Every row gives one point. To make a cloud, some directions were put in groups of two or more. Within a group, all points are equally far from the middle, so they leave a hole (a ring in 2 directions, a hollow ball in 3). The other directions are filled evenly. Then the cloud was stretched, turned, moved and blurred a little. How many holes are there, and how many directions does each take, smallest first?

Cloud (14 x 2):
[[ 25  -5]
 [-61  26]
 [-53  21]
 [-64 -14]
 [ -5  46]
 [ 55 -46]
 [-51 -42]
 [-29  12]
 [ 37  10]
 [ -8 -52]
 [ 62 -22]
 [ 40 -16]
 [-31 -55]
 [-73  61]]
Holes: 0

Cloud:
[[-24 -13  17]
 [-81  52   6]
 [-51 -70  39]
 [-77  49  -5]
 [ 30  17  23]
 [-78 -23  -4]
 [ 66  47  -3]
 [ 33 -63  36]
 [ -8  44 -55]
 [-46 -35 -21]
 [-15 -76  57]
 [ 61 -29  12]
 [-30  49  11]
 [-21 -24  -8]
 [ 31 -62  39]
 [-25 -39 -36]
 [ 35 -46  29]
 [-11 -11 -31]
 [-15 -65  15]
 [-75 -39  27]
 [ -4  17  18]
 [ 25 -84  54]]
Holes: 0

Cloud, 20 rows:
[[-54   9 -68]
 [ 82 -45  28]
 [-18  47 -26]
 [-16 -74   6]
 [-41  67 -17]
 [-31 -50  58]
 [ -4  -2 -69]
 [ 74 -26 -16]
 [-37 -10 -44]
 [ 17 -12  55]
 [  1  -5 -13]
 [-60 -48 -33]
 [ -7  36 -62]
 [  8 -11  -3]
 [ 45   6   8]
 [-11  27   0]
 [ 85   1  78]
 [-25  -5  -1]
 [ 78  34 -10]
 [ 71  29 -67]]
Holes: 0

Cloud, 26 rows:
[[   3  -79  -31  -52]
 [ -18   -2    8  -62]
 [  44  -76   35  -47]
 [  56   25  -23  -97]
 [ -46  -70  -10  -22]
 [  42   17   16  -48]
 [  17   -3  -53   20]
 [  13  -16  -40  -21]
 [  -4  -79   -2  -38]
 [ -49  -36   -1  -19]
 [ -18  -52  -45   -5]
 [  28   -5   -5  -97]
 [ -28  -54   12  -40]
 [ -24  -59   12  -84]
 [   5    6  -10 -101]
 [  18  -55  -37   -8]
 [  36    1  -35  -79]
 [ -44  -41  -21    0]
 [   7   17   -6  -47]
 [  31   33  -25 -107]
 [  21  -45  -13  -54]
 [  15  -18  -35  -78]
 [  24  -19  -45    1]
 [ -33   -9  -18  -54]
 [  45   17  -38  -71]
 [  14   23  -20  -71]]
Holes: 0

Cloud (30 x 4):
[[-22  42  13  43]
 [  5 -48  71 -14]
 [ -8  45  26  49]
 [ 52   3 -49 -20]
 [ 12 -49 -35  -7]
 [ 34  42  43  24]
 [ 26 -34 109 -21]
 [ 74  21  -6   5]
 [ -2  21  93 -50]
 [-30  -1  42  46]
 [-11  -7  23   7]
 [-69  28  30 -32]
 [-18  53  -5  30]
 [ -6 -61   3 -70]
 [-49  47  29 -45]
 [-47 -51 -28 -55]
 [ 18 -31  67   3]
 [ 13 -62  28 -49]
 [ 52  13 -27   2]
 [ 73  26  39  55]
 [-23 -42  67 -32]
 [ 12  19 -38 -77]
 [-35  23  -9 -59]
 [ 59  32  31 -36]
 [117   8   3 -39]
 [-87 -32  52 -51]
 [-59  -4 -19 -12]
 [  0 -20   3  32]
 [-45 -22 -33 -43]
 [ -3 -36  50 -72]]
Holes: 0

Cloud, 54 rows:
[[-12  70  31  57   4  56]
 [-37 -24 -36 -20 -21   7]
 [ 14   9  39 -33 -17 -79]
 [-39  31 -41  27   3  68]
 [ -3  38  33  53  77  35]
 [-18  31 -53 -64  27 -23]
 [-10  72 -63 -22 -61 -11]
 [-23  -1 -17  43 -55 -43]
 [-43 -56   6  13  32 -50]
 [ 45  61 -33   6  22  19]
 [ 37 -14  -3  74   4   9]
 [ 41  -6  43 -31   7 -70]
 [  0 -28  37  59  38  57]
 [ -6  78  28 -17 -38  20]
 [ 41  42 -48  37  13 -18]
 [-41 -14 -52 -45  -3   2]
 [-14  40 -77   8  -3 -59]
 [ 18  56 -10 -45 -78 -28]
 [ 15 -42  41  66  47 -39]
 [  9  52   1 108  26  25]
 [ 32  51   1 -26  55  26]
 [ -7  44  22  77  65  47]
 [-29   6   7  49 100   7]
 [-25  -1   8  53 102  20]
 [ 22 -43  56 -60  28 -55]
 [ 19  -6  27 -77 -57   5]
 [-24 -20   2  34 -42  -3]
 [ -1  82 -48 -31 -49  36]
 [-13  14  30  44  97  32]
 [-10  17 -31  60  70  61]
 [-16   2  18  60  78  66]
 [ 10  40 -36 -41 -65 -58]
 [ 27 -45 -15  29  41  -9]
 [-54  24  19  14  14  51]
 [ 20  89  -8 -29 -45  49]
 [ -1  -1  56  50 -41  10]
 [-51  45 -13  44  -7 -38]
 [ 12 -39  62  20  37 -65]
 [ 33  -1  56  86  19  -3]
 [ 20   3  12 -66 -51 -65]
 [-37   3 -24  50  92  -6]
 [ 12  55  44  38  54  51]
 [  1 -46  65 -42  27 -61]
 [  4  10  59  43 -46   5]
 [-27  23  21  -7  72 -26]
 [ 71  18  45 -13 -35  27]
 [ 24 -22  23  81  11  23]
 [-36  46 -32  63 -48 -29]
 [-13 -42 -13  38  85   8]
 [ 37  26 -20  66 -44  22]
 [ -7  25  55  20  55  83]
 [-13  16  31  22  -1 -79]
 [ 13 -28  68  52  30  46]
 [-31  53  33  20  13  66]]
Holes: 3 (2, 2, 2)

Cloud (56 x 6):
[[ 50  60  33  45 -52   4]
 [-30 -34  24   2  -2 -23]
 [ 28 -18  70  76 -42 -40]
 [ -9 -20  -5  -4  -5 -21]
 [ 11 -25 -19  38 -19 -41]
 [  6  29  41  56 -44  57]
 [-16 -15 -15  -6 -32  69]
 [ 28  32  44  49  83 -40]
 [-29 -75 -29 -20  -5 -11]
 [ 47  12   4  11  76 -11]
 [ 60 -33  47   9  -2 -27]
 [ 45  14 -49  25  20  52]
 [-44  14  34  -6  38   5]
 [-90 -55  26 -15   6   0]
 [ 36 -24  70 102  35 -24]
 [-14  -5 -12  66 -59  67]
 [ 82  -7  38  30 -47 -56]
 [ 40 -63  42  37 -35  -2]
 [ -5 -19 -26  25 -32  19]
 [ 45 -20  -7  -5  28 -62]
 [ 45 -51 -28 -10 -27 -21]
 [ 47  34 -54  45 -35  45]
 [-13 -38  -8  45  31  38]
 [-42  -2  58 -51 -12  -2]
 [ 36 -65  18  10   4 -26]
 [-23 -35  46  80  -3 -12]
 [ 59 -18 -12  49 -51   4]
 [  7 -63 -41   3 -46  -3]
 [ 40   1 -27 -37 -41 -39]
 [ 22  21  42 -43  -2  12]
 [-32 -83   9  -3 -27 -14]
 [-57  17 -63 -34  46  -4]
 [ 16   8  51  42  35  23]
 [ 27  -2 -21 -25  30  56]
 [-14 -25  86 101  15  -2]
 [ 69 -28  50  61  -7 -40]
 [-27  18 -37  51  49  44]
 [-58 -11 -26 -39  -7  27]
 [ 24 -14  14 -19  28  35]
 [ 50  44 -11 -12  -1  29]
 [ 19  24 -18  42  19 -14]
 [ 14 -45  39 121   4  -9]
 [ 25  17  57  98 -42  34]
 [ 77  40  24  38  34  26]
 [ 17  34   3  17 -66 -37]
 [ 16  36  65  64 -35  32]
 [-21 -13  75  33 -97  -8]
 [  8  16  36  47  19 -19]
 [ 30  15 -38  16  13  -8]
 [-19 -32  23 -17 -24 -49]
 [ 50 -84  62 -33 -17   9]
 [ 40  -1 -24   7   5 -29]
 [ 37  16 -28  33 -40  30]
 [-25  13 -37 -22  -1 -16]
 [ 15  58  64  24 -26  -1]
 [ 36 -11 -28  29 -24 -69]]
Holes: 0

Cloud:
[[ -24  -65  -36    5   17   24  -52   42]
 [  37   39  -20   23   55  -16    9  -61]
 [ -60   34  -16  -21   -1   -1    5  -27]
 [ -12    8   19  -17  -84   -3   21   29]
 [ -30  -64   -2   30  -46   -9   -3   96]
 [ -13    5  -35   86   21  -73   40   80]
 [  -2   47   42  -24   29  -43  -79  -52]
 [  23   21  -11   18   19  -55   29  -57]
 [ -44    4   -9  -57  -14  -76  -42  -25]
 [   9  -51   -7   24   25   10  -67   50]
 [ -63  -18  -68    3  -99   46   14   22]
 [ -34   25   45   46   13  -80  -31   57]
 [ -23  -40   42  -14   50  -91  -28    0]
 [  -8  -65    6  -38  -17  -19   52  -29]
 [  30  -66   65  -63  -27  -31  -13   15]
 [  16   64  -50  -31    0   39   19   19]
 [  -8   -3   -4  -13   62  -11   38  -62]
 [  22  -23   76    9   26  -62  -47  -40]
 [ -23   -8  -68  -13   62  -13   62   78]
 [  27  -32   71   -8   33  -37   33   23]
 [   9   31  -70   31   -1    1  -46  -10]
 [  -3   76  -38   22   44  -20   25   15]
 [  48   16    8   46   96  -46   28   43]
 [  14   35   36  -48   -2   -7  -69   69]
 [   5   49    5    0   -2   49  -57  -36]
 [ -14  -26 -105  -21  -22   59   34  -15]
 [  -5  -80   -2  -47  -24   19   13   52]
 [  28  -53  -15  -18  -18  -17  -63   28]
 [  31  -25  -21  -93   30  -49   13   -5]
 [ -11   41  -67  -52  -30   33   35    1]
 [  33   -4   16  -18  -50  -83  -31  -33]
 [  -1  -13  -56   18  106    4   50   51]
 [  24    0   41   28   52  -78  -65  -32]
 [  -4  -77  -28   13    0   52  -10   42]
 [   4   39   50   44  -16  -22  -56  -45]
 [ -51   10   -2   87    5  -18   32   47]
 [  29  -43    3  -18   33  -88   43   21]
 [ -24  -33  -51   38  -19   62  -17  -21]
 [ -13   23  -44  -37  -15  -51   32   74]
 [   0   71  -15  -19   18  -66   11   23]
 [  -5  -35  -64  -55   48  -34    9   21]
 [  91   25   14   33   20  -12  -40   74]
 [ -51  -26    8   14   62  -63  -35  -21]
 [  -6   36   -6  102   22  -54  -50   77]
 [  56  -33  -39   29   34   29   20   -9]
 [ -76   -6  -51  -27  -12   13  -35  -14]
 [  64  -26   -5  -50  -53   27   27  -46]
 [  12   63  -66  -19    6   13  -12  -10]
 [   4   47  -29  -44   31   -9   32  -57]
 [ -25   41   19   44   17  -11  -52  -42]
 [ -83   18  -58  -18   -8  -57  -39    2]
 [ -27  -70  -75  -42  -45   24   65  -12]
 [ -50  -50  -80  -56  -17   39   48  -19]
 [  21  -10   97  -20   45  -73  -25   32]
 [ -13  -81  -15    0  -38  -25  -42   33]
 [  16   21   73   16  -25  -93  -42   59]
 [  14  -49   52  -67    1  -93  -31   19]
 [ -28   67  -25   10   20  -79  -22   -3]
 [  61  -18   23  -42   -4  -48   56   52]
 [  36  -18   54   57    3  -47  -58   73]
 [  65  -43  -19   29   28   30   33   33]
 [ -26  -54   12   31  -45  -20   -3   90]
 [  -5  -54   20   66   23   -9   28   51]
 [  49   34    7  -11  -68  -15   41   20]
 [ -27   32    8  -62  -10  -48  -65  -29]
 [ -10   33  -99   76  -20   29   12   13]
 [  24   -6   21   -2   73   29  -20  -45]
 [   2   22  -50  -31  -71  -32   16   62]
 [  18  -33  -10  -41   -1  -75   29   77]
 [  54   70  -41   11   -6   37  -17  -15]
 [  48   60   39   68    7  -54  -68   54]
 [ -38   18  -20  -59  -67  -22  -60    5]
 [  -8  -36   10  -49  -10   14  -20   81]]
Holes: 3 (2, 2, 3)

Cloud, 76 rows:
[[  12   15   59   55  -12  -72   70   42]
 [  -2   38   59   40   62  -47   43   -9]
 [  24   53    8   50  -31  -65   35  -47]
 [  12    6  -10   30  -43  -69   11  -43]
 [   7   74   42   24   26  -91   44   25]
 [ -65   32   39   25   19  -11  -14  112]
 [ -45   59   -4  -22  -58   -7   -9  -68]
 [ -78   49  -11   18   22   29    3   70]
 [  79  -59   -7  -19   11   11    9   59]
 [ -38   54   21  -11  -53   33    0    6]
 [  23   53  -24   -5    1  -66  -42   25]
 [  76  -56    4   64  -22  -14    0   27]
 [ -55    3   31 -103  -20   -1   24  -12]
 [ -15   29   32  -63   69   17   23   33]
 [  67    2   17   36  -27   17    6   65]
 [ -61  -15  -34   24   50   -7   -7   19]
 [  23  -27    0  -59   45  -43   94   22]
 [ -26   20   88   10   -4   -5   44   36]
 [ -18  -43  -52  -46  -34  -30   14  -30]
 [ -19   37   41  -69   62  -44  -40   15]
 [  13  -38   32  -43   51   25  -11   84]
 [  62  -72   15    0  -20   11   45  -30]
 [  11  -47    7   32   -3   28  -34  -32]
 [ -29  -17   18  -15   59  -37   88   56]
 [  25   30  -62  -27  -33  -26   31  -67]
 [   5   33   87   36   21   -2   19   35]
 [  48   25   25  -30    0  -91   38   41]
 [ -19  -26    6  -82  -26   42   13   52]
 [ -33   44  -24  -51   59  -50  -14   18]
 [ -63   51  -25   77   -9    2  -42   62]
 [  21  -17   19  107    4  -11   38   31]
 [ -73   34   35   10   31    7   30   93]
 [ -53   -9  -13  -56  -36   56    7   22]
 [ -25   27  -43   -8  -68  -37   70  -17]
 [ -49   74  -11   42  -33  -14    4  102]
 [ -52   -3  -53   22   30   -2  -48  -26]
 [  13   17  -72   27   14  -13  -61  -34]
 [  10   90   45   21  -26  -23  -36   14]
 [   2    2   -2 -120  -17    5   -3  -11]
 [  13  -41  -39   19    3  -31   74   70]
 [ -11  -52   59  -47   18   29   27   27]
 [  17    5   16  -92    5  -12   79   28]
 [ -13   10  -76   51  -11  -21  -55   22]
 [ -16   26  -72   12   25   -7  -31  -77]
 [   5    3    7   41   63   -5  -40   76]
 [  39  -23  -12   87  -19  -43   10  -17]
 [ -21   37    4  -84   36  -34    7   80]
 [  24   77   17   43   -7  -32   43   26]
 [  15    0  -18   -3    7   25   37   95]
 [ -89   64  -10   43    0   -5   32   41]
 [ -22  -33   57  -60   20  -13    0   79]
 [   6  -42  -56    3  -12    7    8  -96]
 [  -8   12   44    8    6  -38  114   30]
 [ -81   54  -11  -11  -19    8  -30   96]
 [   6    7  -76   -4  -24  -41  -37  -27]
 [  -5   11   55   60    3  -12   65   86]
 [  -4   35   23  -38   67   25   -2  -18]
 [ -10   67   42   57   32  -45    7  -34]
 [  23   50   20   20    5  -61   67  -53]
 [  -3  -10    7  -27   63  -40  -45   17]
 [ -10   -7   36 -111  -12    3   54   -3]
 [  -4   -9   -2  -36  -39  -10   -3  111]
 [  -9  -52   62  -63   34   -4   27   -9]
 [  13   63    7  -12  -66   -6  -40   -2]
 [ -18   40   66  -10   -2   20   -5  -21]
 [ -24   -7   -3 -118  -28  -19   45   20]
 [  -8   69   19   47   -8  -85  -22    8]
 [  14    6  -23   35   16   32  -84    3]
 [ -41   87  -14   43    4  -32  -70   35]
 [ -35   60  -19   11  -75  -56   40   38]
 [  56  -27   47   43   55  -48   17   20]
 [ -36    5  -22  -17    6  -79   59   -9]
 [   9  -66  -10  -55  -20   26   78   12]
 [  36   54   41    1   14    7   14   -3]
 [  41  -37  -24    4  -23   -3   45  -89]
 [  68  -80  -15  -22   40   14   17   32]]
Holes: 1 (8)

Cloud, 101 rows:
[[  -8   66  -27    7  -52   19    9   62  -65]
 [ -29  -60   53  -31  -22  -45  -61   37    5]
 [  68   63  -59   -8   -9  -26   34   13  -18]
 [   8  -48   44  -42  -23   34   47   66   35]
 [  58  -48  -34   19    1   18   54   47  -24]
 [ -40  -51  -11   18  -54  -29  -52   34   -1]
 [ -23   37  -70   44  -19    0    2   -1  -51]
 [  10   29  -83  -23    7   29   66  -62   16]
 [  34   69  -17   62   -2   37    0   64  -14]
 [  16   45  -17  -46    2    6   46  -64   28]
 [  19   19   25   52    9    0    5   88  -50]
 [  19   35   31   87  -36   34   47   -6   24]
 [  32    2   41   49  -31    8   32   88   -4]
 [   5    8    9   57    2  -16   12   73  -12]
 [  39   73  -72   -1   17   39   84  -13   -9]
 [ -29  -84   28  -12    4  -34  -27   34   12]
 [  66  -39  -42   38    5   33   33   55   35]
 [  -4  112  -57   17  -31    7   48  -20  -30]
 [  63  -53   77   38  -33   18   18   16   37]
 [  57  -41   -2  -27  -15   -8   34   77   -8]
 [  -1    7   -6    9  -39  -46   89  -57   11]
 [  33    4  -24  -29   12  121   59   88   12]
 [  33   15  -95   11   33   41   58  -13  -49]
 [  15   61   10   11  -32   71   30   65  -23]
 [  32  -47   29  -25  -47  -22   -1   -5   32]
 [  24  -41   28  119  -25  -81   -4  -66  -12]
 [ -22   60    4  -22  -28   60   -7   24   27]
 [  22   -6   60  -23  -65   22  -36  -42  -28]
 [   7   16   21   19  -65    9   -8  -84  -50]
 [  81   12  -27  -21   44   61   57   90  -19]
 [  36   57  -21  -29   25   26   51  -23   31]
 [ -19   51  -50    8  -26   22  -14   33    9]
 [   5    8   -2   33   38  -15   -8   57  -20]
 [ -24   -2   81   31   -6   -7  -33  -17   17]
 [ -21   76  -34   32  -67   17    6  -16  -15]
 [  -5  -86   -7    2  -28  -58  -20  -17    8]
 [  87   -7  -61   38   36   -8   30   19    1]
 [ -17   69  -40  -66   42   27   13  -80  -23]
 [  -6    6   35   84  -31  -43   13   -4   42]
 [ -29   -1   18  -27  -65  -28   45  -24   33]
 [  64   26  -43    6   -3   -5    2  -36   -9]
 [  80    2   30   49  -30   69   19   27   17]
 [ -32   87   23  -49  -18   60  -16   31  -20]
 [  -9  -40    6   24  -79  -34    2  -30  -70]
 [ -53    6  -38   30   -8  -19   53   -4   35]
 [   3  -57  -11  -27   -4   58  -19   24   -2]
 [  11   15  -11   74    7  -21   16   58  -48]
 [  37  -25   56   19  -67  -33    5   67   17]
 [  24  -21  -25    7  -44    2   39   87   -1]
 [ -16   36   12   20  -91  -25   26   -2  -16]
 [  13  -17   50   68  -48   45   51   24   36]
 [ -42    1  -31   10  -12  -42   18  -91  -22]
 [ -42    3   23  -25  -24   33   -3  -64  -21]
 [ -40   20    8  -21   30  -14   27  -88   -9]
 [  12  -29  -26  -59   39    5   -1   30  -16]
 [   9    0   35  -20   12   41   85  -30   36]
 [  54    7    4   54  -18   60   32   78   19]
 [ -49    7  -48   26  -22  -65   27  -73  -46]
 [ -17  -28    1   31   31  -40  -27   46   33]
 [  -8  -16    5   21  -15   10   29  -26  -55]
 [ -16   79    4  -46  -29   27  -15   51  -22]
 [ -32   -9  -42   -5   48   25    4   69    0]
 [ -44 -105   36  -25  -29  -40    3   21  -17]
 [ -18   11   -3   25   -2   76    8   59   46]
 [ -20  -49   30  -30   14    5   19  -11  -10]
 [  26   54  -45   -9   -1   -9   33  -71  -62]
 [  28   26    5   15  -14  -16    7   88   -1]
 [  27  -44  -43   64   30  -22   -9  -14   12]
 [  69   -4  -25   19  -16   39   33   58    3]
 [ -11   44  -45   27  -29   42  -33   -2  -48]
 [  31  -26   24   71    3    3  -26  -21   -2]
 [  19   -9  -75   -8   24   43   53    2   60]
 [ -41  -33   18  -29  -44   50  -54  -25    7]
 [ -17  -39   34   86  -58  -69  -13   26   20]
 [ -18    9   55   28  -11   60   -9   58   20]
 [  60  -11  -85   44   29   -5   85   19    1]
 [   2   33  -62   15  -43   14  -20  -66  -50]
 [  55  -15   15   53   14   27   38  -36    0]
 [  36   28   74  -41  -30   46   27  -33    6]
 [  33   14   25   10  -25   67   29   51   28]
 [ -11   15   64  -54  -32   41   49  -28   43]
 [ -36   26   -7   18  -39  -25  -28   -5   34]
 [  -8  -21   41  -37  -18  -27  -58  -17   -2]
 [ -15   25  -70   53   47  -17   17   18   -7]
 [ -27   -5  -69   72    5  -31   -5   14   31]
 [  19    3  -16   70  -25  -33   91   18   -2]
 [  18    1  -91  -24  -23  -12   53  -29  -46]
 [ -37    0   30   14  -13  -57  -12  -17  -11]
 [  12   39   30  -10  -23   59  -56   -3  -42]
 [  -8  -83   40  -62  -21   -6   50    7   14]
 [  -9  -91   -3   32  -10  -21  -28   25   10]
 [  43    6  -75    3   37   34   60    4   31]
 [ -34   25  -93   40   -1  -32   19   19   -8]
 [   6   63   48   25  -31  -27   27    1    0]
 [ -23  -71   30   16    0   16   12   36  -24]
 [ -11  -24  -66  -55   -9  -11   40  -29  -28]
 [ -11   61  -39  107  -28   15  -21  -74   -9]
 [  -6   22    9   22   19   -1  -20  -11  -15]
 [  18   58   -8   -7   41   68    3   70   48]
 [ -51  -30  -10   41  -22  -17  -29   -8   39]
 [  20   32    6  -13  -26   55    0   90   10]]
Holes: 1 (2)
